Each row is a point. Each copy is the shape, with its points in the same order, turned, moved and blurred by noise. Is it also mirrored, or only turned?

Shape, 8 rows:
[[  7 -23   3]
 [-32 -42  10]
 [-24 -35  43]
 [-55 -27  -9]
 [  7  58  -4]
 [ 15  -7  -5]
 [ 29 -17  23]
 [-18  16  23]]
Copy 1 (8 x 3):
[[ -1  -8 -14]
 [ -4 -53 -15]
 [ 26 -49 -27]
 [-17 -60  17]
 [ 23  26  55]
 [ -2   8  -4]
 [ 21  12 -27]
 [ 32 -22  21]]
Copy 1 is: only turned
Copy 2, 8 rows:
[[-20   6 -26]
 [-18  45  -7]
 [-52  36   6]
 [ 10  47   8]
 [ -1 -57   7]
 [-19  -6 -32]
 [-52 -10 -36]
 [-26 -12  15]]
Copy 2 is: only turned

Shape (7 x 4):
[[ 21  -9   3   4]
 [ 15  19  -5  -9]
 [-46  19  28 -31]
 [-15  11  10 -18]
 [-12 -17   6   7]
 [ 18  38 -16  26]
 [-16  16  35  13]]
Copy 1, 7 rows:
[[ -5   3  -7  14]
 [ 19 -17  -3   9]
 [ 60  26  23 -24]
 [ 32   6  11  -9]
 [ -1  20  -2 -14]
 [ 16 -33 -40   0]
 [ 38  28 -21  -6]]
Copy 1 is: only turned
Copy 2, 7 rows:
[[ -1   7  18  20]
 [ 10  29  -1  11]
 [ 31   2  -6 -56]
 [ 15  15  -8 -23]
 [ -1 -23  -2  -6]
 [ 30  24 -19  40]
 [ 42 -11   1 -10]]
Copy 2 is: mirrored
Copy 3 (7 x 4):
[[ 10 -15 -27   0]
 [-13   5 -23   9]
 [ -7  34  31 -31]
 [ -4  15   2 -12]
 [ 21 -12   4  -5]
 [-34 -21 -15  33]
 [-17 -17  15 -26]]
Copy 3 is: mirrored

Shape (13 x 8):
[[ -4  -2   8  22 -14  13  16 -14]
 [ 10  -6  16  10 -12  11 -10   2]
 [  6   0 -15 -32 -17  19   0 -27]
 [ 13  -9   7  13  24  -5   1  -9]
 [  2  40  16  19  21  12  17   5]
 [  9  22   2   7 -16   8   0   3]
 [  4 -13 -18  -3 -13 -49  -3   4]
 [ -7  -6  14  -7  60  -1  -1   5]
 [  6  -9 -19  -3  -1  12  21   5]
 [ -8  -8 -13  13 -12 -26 -10   7]
 [  4  -1  15   6  -3  18  25  -8]
 [  5  -6 -13  20   1   5   6 -26]
 [ -2  -8   8  21   0   1  -8 -18]]
Copy 1 (13 x 8):
[[ 11 -10 -31  12  -4   9 -17   7]
 [ -3   1 -11  -8   3  19 -15  -4]
 [ 15  -6  -5   7   8  26  38  17]
 [-24  -3 -17  -9 -12  -6  -7  17]
 [-16  16  -5  35 -31  11 -27  20]
 [ 10  -2   6  14 -11  20 -15   4]
 [ 20 -17  22 -26   0 -29  -2  16]
 [-44  37 -13   1  -7 -22   5  24]
 [ 17   3 -20   3 -21  -4  15  -3]
 [ 12 -13  10  -7   7 -21 -12  -1]
 [  9   8 -31   6 -13  14  -8  16]
 [ -4 -27 -21   8  -9  -2   3   7]
 [-12 -16 -18   4   9   1 -13   7]]
Copy 1 is: mirrored
Copy 2:
[[ 12  -7  -2  -3  35  18  -9 -11]
 [ 12   8  13  -6  18   3  13   5]
 [-14  33   4  -4  17 -14 -25  -3]
 [-10 -19  17  -6  12  -7  22 -13]
 [ 15 -24  20 -28 -11  19 -11 -29]
 [ 17  16  13  -8   1  19  -5 -11]
 [  2  10 -26  34 -11 -10  30 -11]
 [-18 -43  15 -29 -11 -28   9  -2]
 [-24   1  -4  -1   9  15  -6  -3]
 [  5  -1  -5  33  -1  -2  18   3]
 [  5  -2  -6 -24  25  13  -6  -7]
 [-10  -6  13  14  29   5  -2 -18]
 [  8 -10  18   9  25  -7   6  -8]]
Copy 2 is: only turned
Copy 3 (13 x 8):
[[ -1  20  -4  -7  17  13 -14  13]
 [ -9  18   5   0  13   7 -14 -18]
 [  0  -6  -5  36  -1 -10   4   1]
 [ 21   0 -11 -23  11   3 -12 -19]
 [ 27  26  19 -23  -9  37  -9   0]
 [  1  21  15   1 -10  11 -21  -1]
 [-15 -38   2 -16  -3  -8 -42  -5]
 [ 27 -14 -10 -32  -4  27  20 -38]
 [  0   3 -27   5 -11  11 -15   2]
 [-18 -12   1 -26  -3  -5 -30   0]
 [ 12  19 -12   3  13  22 -10   0]
 [ 14  12 -10 -12   9 -12 -14  10]
 [  3  11   2 -21  21  -5  -9  -4]]
Copy 3 is: only turned
Copy 4 (13 x 8):
[[ 12   1   3  11  -3 -14  23  13]
 [  2 -16   6  10   5  -4   4  -7]
 [  4  32  18 -15  -8 -16 -10 -17]
 [ -5 -11   3 -10  19   2  -2  26]
 [ 10 -13  -6  23  -4 -26 -21  43]
 [ -5  -7  10  16 -12 -26  -6   4]
 [-48 -10  19 -20 -21  10  12   9]
 [  4 -11 -24 -21  15  20 -32  38]
 [  8  -5   7 -28 -14 -20   4  10]
 [-35 -12  -3  -6 -15  -1  16   5]
 [ 25  -2  10   4  -6 -10   6  17]
 [ -6  10   4  -8  13 -18  18  18]
 [ -6   1  -4   7  14  -1  15  10]]
Copy 4 is: only turned
